Each row of a before or after table is a point. The points were changed in one or more steps. Then noise was added and the rows were shuffled. The steps act on columns, c1 being the first. Write out the steps. A step turns or swaps two columns, mirrors them in a line or flattens them onto one, adds a multiple of one to another, or multiplies or shifts one. Angles are multiples of 10 degrees, from the lower column toward the higher: turns from -170 to 170, lines from 10 to 170 but not 90. Use the fewest steps. Two steps may share a column if one is a turn and the other turns, adds or multiplies; they go together, in the order done. Otherwise the lowest column goes first.

Before (14 x 2)
[[ 12  -2]
 [-27 -59]
 [ 19 -39]
 [ 32  38]
 [-35   0]
 [-12 -16]
 [ 87  24]
 [-52 -95]
 [ 40  38]
 [ 46 -54]
 [-43   5]
 [  8 -19]
 [-32  -5]
 [-14  40]]
After (14 x 2)
[[-15 -52]
 [  6 -13]
 [ 49   3]
 [-24  33]
 [-20  35]
 [ 23 -90]
 [-15 -37]
 [ -7  31]
 [ 65 -16]
 [ 26   1]
 [-38 -10]
 [ 47  55]
 [ 11  22]
 [ 58  89]]
Steps: mirror c1 and c2 in the line at 150 degrees

Before (14 x 4)
[[  3  41  -8 -13]
 [-28 -13 -19 -81]
 [ 30   3  14   8]
 [ 34  19   0  24]
 [ 14 -46 -10 -72]
 [ 53 -42 -42  17]
 [ 30 -20   2   1]
 [-43 -28 -31 -54]
 [ 23  39 -20  -1]
 [ 33  26 -18  11]
 [ -3 -27 -58 -37]
 [ -1  24  10 -51]
 [-37 -33 -15 -57]
 [ 47  12 -15 -19]]
After (14 x 4)
[[ 23  53 -25 -10]
 [-16  24 -78 -36]
 [-12  61 -13 -75]
 [-18  96  13 -48]
 [ 40   5   3  12]
 [ 57 -40 -52  -2]
 [  0  62 -10 -12]
 [ 32   8  18  -4]
 [-61  24 -37 -37]
 [-53  84 -24 -69]
 [-52  26 -17 -44]
 [ 34  26 -24   0]
 [ 29  -6   3 -12]
 [ 41  64 -17 -35]]
Steps: turn c1 and c4 by -20 degrees; add -1.5 times c4 to c2; multiply c3 by 1.3

Before (13 x 8)
[[ -5  67  -4  -4  55   0   1 -50]
 [-37  11   8 -33  11   0  24 -37]
 [-65  11 -42  -4 -18  37  35  18]
 [-37 -10 -55   8  41  18  -9   1]
 [ -7 -37  12  15  51  80  13 -22]
 [-32  56  21   9 -74   8 -15 -31]
 [  7 -41 -16  54  57  -8  17  -1]
 [-21  13  10  20  15  35 -68   1]
 [ 20 -32 -11  27 -11  36  31  42]
 [-16 -22  46  15  30  27 -20 -31]
 [ 19   6 -33   7  -1 -10 -13 -34]
 [  7  10  47  -9 -16  17  14 -10]
 [ -4  15 -47 -45 -21  -2   3  51]]
After (13 x 8)
[[-22  17 -57  39   8   6  20  89]
 [ -6  70 -31   2  -9   5 -55 -39]
 [-45   9  -4  14  21  21 -14 -41]
 [ 19   8 -72   6 -13  -3   6   8]
 [ 37 -41 -28 -39   9   5 -60  16]
 [ 11 -33  -1 -25  33 -40   6  48]
 [-69  13 -66 -34  39   1  12  61]
 [-29 -10 -94 -27 -17   4 -38  55]
 [-21  56  22 -23  -3   9  75 -49]
 [ -9  10  77   7  17 -17  12 -59]
 [-20  15  20 -36 -73 -19  -1  -7]
 [-16 -19  63 -29 -27 -19 -26 -72]
 [-31 -38  10 -35   9 -64 -52 -30]]
Steps: turn c1 and c6 by -150 degrees; turn c1 and c4 by -150 degrees; multiply c3 by 2; turn c3 and c8 by -30 degrees; turn c5 and c7 by -100 degrees

Before (14 x 11)
[[-17   6  35 -26   2 -22  16  -2  18 -22 -14]
 [ 10  27 -17  18 -31   1 -23 -18 -19  -8   7]
 [ 33   7   9 -10  22  16  17  -3 -18  -5  32]
 [ 19   1 -24  -8   5 -18   0  -2  33 -22   4]
 [ 34 -27 -23  13 -31   0  30  39  23  29  19]
 [-11  28  37  -6  21   8 -17  22   2  -2 -15]
 [-22 -26 -13   3 -30  12   5  35   6  -4  39]
 [ 10  10   3 -23 -13  11  15  -2   2  22  31]
 [ -6   9 -15  10 -15   1 -24 -10 -19 -11  23]
 [  2  -3  -4  16 -20 -40  17   1   7 -21  39]
 [ 30 -34  36 -23  23  -4 -10  -9 -11  28  16]
 [  1  24  17  -3  25   1  22 -17  30 -12  50]
 [ -2  -5 -18  -7  32  -6  35  -1  17  18  37]
 [-13 -10  10  25 -18  14   4 -11 -12 -17  27]]
After (14 x 11)
[[-15  29  57  17 -31  16  -4  19  10 -10   8]
 [-35 -35 -18 -22  24   9  36  -1 -16  18  17]
 [-19 -26 -28  13 -32 -38 -36 -32 -44  15  19]
 [ 22 -25   3   3 -32 -38 -14  -2  10   5  39]
 [ 14   0  25  -8   4   8 -21 -41 -31 -27   4]
 [ 11  27  -7  -5  22 -23  41   1   6   3 -14]
 [  9  -4 -23  17 -20  11 -12 -95  -1 -21  39]
 [-11  10 -28 -24 -13  -2  -4  26 -14  16  31]
 [  7  -5 -42  -8  33   4 -32 -12 -14  16  37]
 [ 21  24 -54  -4  25  16   4  17 -22 -11  50]
 [ -4  10  56  11 -17  10  -1  10  20  -9  22]
 [-33   6 -38 -12  24  -2  -1  40  -6 -17  32]
 [  8  -9 -17  26 -17   5   8  41  23 -11  27]
 [ 30   4 -63 -27   2   9  21 -49   3 -14 -14]]
Steps: turn c1 and c10 by -20 degrees; turn c1 and c9 by -140 degrees; turn c3 and c7 by 120 degrees; multiply c3 by 2; turn c6 and c8 by 110 degrees; multiply c8 by 2.5

Before (11 x 18)
[[ 22  34 -24  38  17   0  25  48 -15   2  -4 -56 -31  45  87  40   5  -2]
 [-20 -24  -5  35 -76  66  24 -74   6  51 -30  60  14  72  38  -9 -34  63]
 [-33 -15   9 -18 -31  81 -25 -51 -45  22 -20  23  20 -10 -19 -33 -22  44]
 [ 56   6  25  28  43 -32  83  24  41  49  -1   0 -45  26  48  36  16   1]
 [-45  82 -49 -24   6  29   1 -28 -18 -36  10  16  25 -68  12  13  61  50]
 [  0  40  -6  -1  53 -53  18   9  12  40 -19 -11 -56   6  79  94  10 -29]
 [ 29  53  12 -39  41 -31  35 -68  37  -4   4  26  54   2  44  -5  -1 -41]
 [-34  16 -40  -1 -55  36 -50 -24 -35  23 -44  73   6  16  -4 -72  18  50]
 [ 32  53 -56 -11  46  39  11  62  -7  81   3 -14 -49  47  69  63  21  13]
 [-54  47 -53  29 -11  54 -17  -6 -38  31 -50  19  70 -33 -15  -3  32  24]
 [ 19  -7 -10 -16  31 -26  49 -13  20 -29  -1  59  31  25  20  43 -36   1]]
After (11 x 18)
[[ 28  38 -24  37  48  -3  24  46 -34   5  -5  34 -31  52  44  40  -1 -74]
 [ 23  -8 -13   3 -65 -27  48 -15  28 -26   0   9  31  36  11  45 -36 -15]
 [ 43  54 -57 -24   5  39  10  62   4  82   2  50 -48  60  22  62  23 -67]
 [-60  46 -55  -4 -13  52 -16  -5 -50  31 -56 -19  68 -22 -28  -5  31  -1]
 [-47 -25  -2  65 -28  67  26 -71 -18  46 -31 -87  15  80 -37 -13 -36 -64]
 [ 37  51  12 -15 -40 -31  35 -71  50  -6   8  31  53  10  59  -8  -2 -18]
 [ 18  42  -5  11  -5 -55  15   6  14  43 -23  56 -51  14  63  94   5 -51]
 [-43 -12   7 -86 -11  84 -28 -50 -24  24 -22 -37  21  -1 -53 -31 -22  -8]
 [ 72   5  23  97 -15 -28  81  26  14  50  -3  43 -45  38  17  36  14 -41]
 [-44  81 -46 -60 -11  29   1 -31   0 -33  16   0  23 -54 -31   7  61 -30]
 [-61  18 -43 -46 -53  37 -54 -27 -23  21 -42 -79   8  25 -45 -73  20 -20]]
Steps: turn c5 and c12 by 110 degrees; add 0.3 times c12 to c1; turn c4 and c9 by -40 degrees; multiply c4 by 2; shift c14 by 10; mirror c15 and c18 in the line at 150 degrees

Before (14 x 24)
[[-27  34  30   0  34 -24   1  31 -57  27 -35  39 -17  27   4 -10 -21   4
   12 -42   2 -33 -29  25]
 [-44 -11 -28  -1  33  22  23 -49 -35   9  28  17  37  49 -20  12 -13   9
  -13   1   3   9  -3  22]
 [-17 -24 -37  25  12 -10  13  31 -24   5  18  37  30  47 -37 -34  12  -5
  -32 -48  -7 -16 -34  25]
 [-37  24  22 -19  20  23   1  12 -29   5  -2  15   0  -1  29  19  25 -49
   20   0   3 -21 -27   7]
 [ 12 -13 -29 -25 -20 -27 -30 -38  16  -5 -18   6  20   9 -31 -41 -25  19
    0  20  32  -7  20 -44]
 [  9 -16 -25 -31  19 -27 -40 -40   9  46  23 -30  34  -2 -24  15   1  21
   31 -18 -12 -35 -27 -21]
 [ 12  -5  31 -19  29  31 -10 -23 -44  56  15 -15   8  -3   5 -18  31 -52
    1 -45 -44  -3 -25  27]
 [ -8  34   2 -24 -23  15  10 -19  21  58  20 -15  26  20  18  23  30 -47
   27   5 -35  12 -37  -6]
 [ 18   7  31 -21  21 -17 -29 -11  -5  14  -5 -24 -31  50  21  23   7  17
   20 -12  20  13 -48  23]
 [-47   3 -33 -14 -13  29   9 -32 -40  -6 -40  38  14  37  27   9 -17  14
  -34 -47  11   3 -36  -4]
 [-27   8 -23  30 -23 -17  -8  -2   7  29  25 -30  22  -4  32 -27 -13 -44
    9  12 -42 -18  20 -36]
 [ 20 -28  14 -11  -7  26 -39 -22 -19  53  36   5  -3  25 -14 -27   4  17
  -35  23   7   5  11  17]
 [-22 -17  17  22  43  42 -11 -12  10  -1 -21  -8 -15  31 -29   0   4 -29
  -31  21  24 -21  -4 -37]
 [ 28   7  13  17  -8 -21  14  26 -49  -7   7  35   8  46  31  25 -31 -16
   32  13 -38 -36 -38 -32]]
After (14 x 24)
[[ 19   7  30  10  21 -28 -29 -11   7 -23  -4 -24 -47  57  22  23   7  17
   11 -25  20  13 -49   1]
 [-23 -18  18   3  42  49 -11 -12   9  23 -22  -7 -33  14 -28   2   5 -29
  -51  40  25 -22  -5  33]
 [ 12  -4  32  51  28 -15 -10 -24 -53 -28  15 -15 -25  -2   6 -19  31 -52
    8 -90 -43  -4 -25  83]
 [-28   6 -23  34 -23  28  -7  -2  -6  23  24 -29  18  -5  32 -27 -12 -44
   -4  24 -41 -18  19 -48]
 [ 27   6  14  -4 -10  23  15  26 -36  19   8  37  45  59  32  25 -30 -17
   27  25 -38 -36 -39 -76]
 [ 12 -13 -29 -10 -20  32 -30 -38  -5 -23 -18   6 -38  10 -31 -42 -24  19
    3  40  32  -6  20 -77]
 [-17 -24 -37  10  13 -27  13  30 -41  25  19  36  76  29 -39 -34  12  -4
  -55 -95  -8 -16 -34  16]
 [-36  24  21   2  20   2   1  13 -20 -20  -2  15  19  -1  29  19  24 -50
    3   0   3 -22 -27  61]
 [-44 -11 -27  10  33 -14  23 -49 -29  -2  29  16 -38  34 -19  11 -14  10
  -50   3   2   8  -2   9]
 [-47   4 -32  -7 -12  13   8 -33 -34 -12 -39  38 -33  14  27   9 -16  14
  -67 -95  10   4 -36   1]
 [ 10 -15 -26  40  19  10 -39 -41  17 -38  24 -29 -26   9 -24  15   0  22
   34 -36 -11 -35 -27 -31]
 [ -9  34   3  53 -22  10   9 -19  34 -34  21 -15  -2  27  19  24  29 -48
   14  11 -35  12 -36  57]
 [-27  36  30  28  34 -32   0  31 -62  -5 -34  40  30  26   4 -12 -23   3
  -10 -83   2 -34 -29 -45]
 [ 20 -28  15  50  -8  -7 -39 -21 -32 -21  36   4 -35  15 -14 -28   2  17
  -32  45   7   5  11  35]]
Steps: add 0.5 times c1 to c19; turn c14 and c19 by -20 degrees; mirror c4 and c10 in the line at 40 degrees; turn c6 and c24 by 70 degrees; add 1.5 times c17 to c24; add 1.5 times c8 to c13; add 0.5 times c16 to c9; multiply c20 by 2
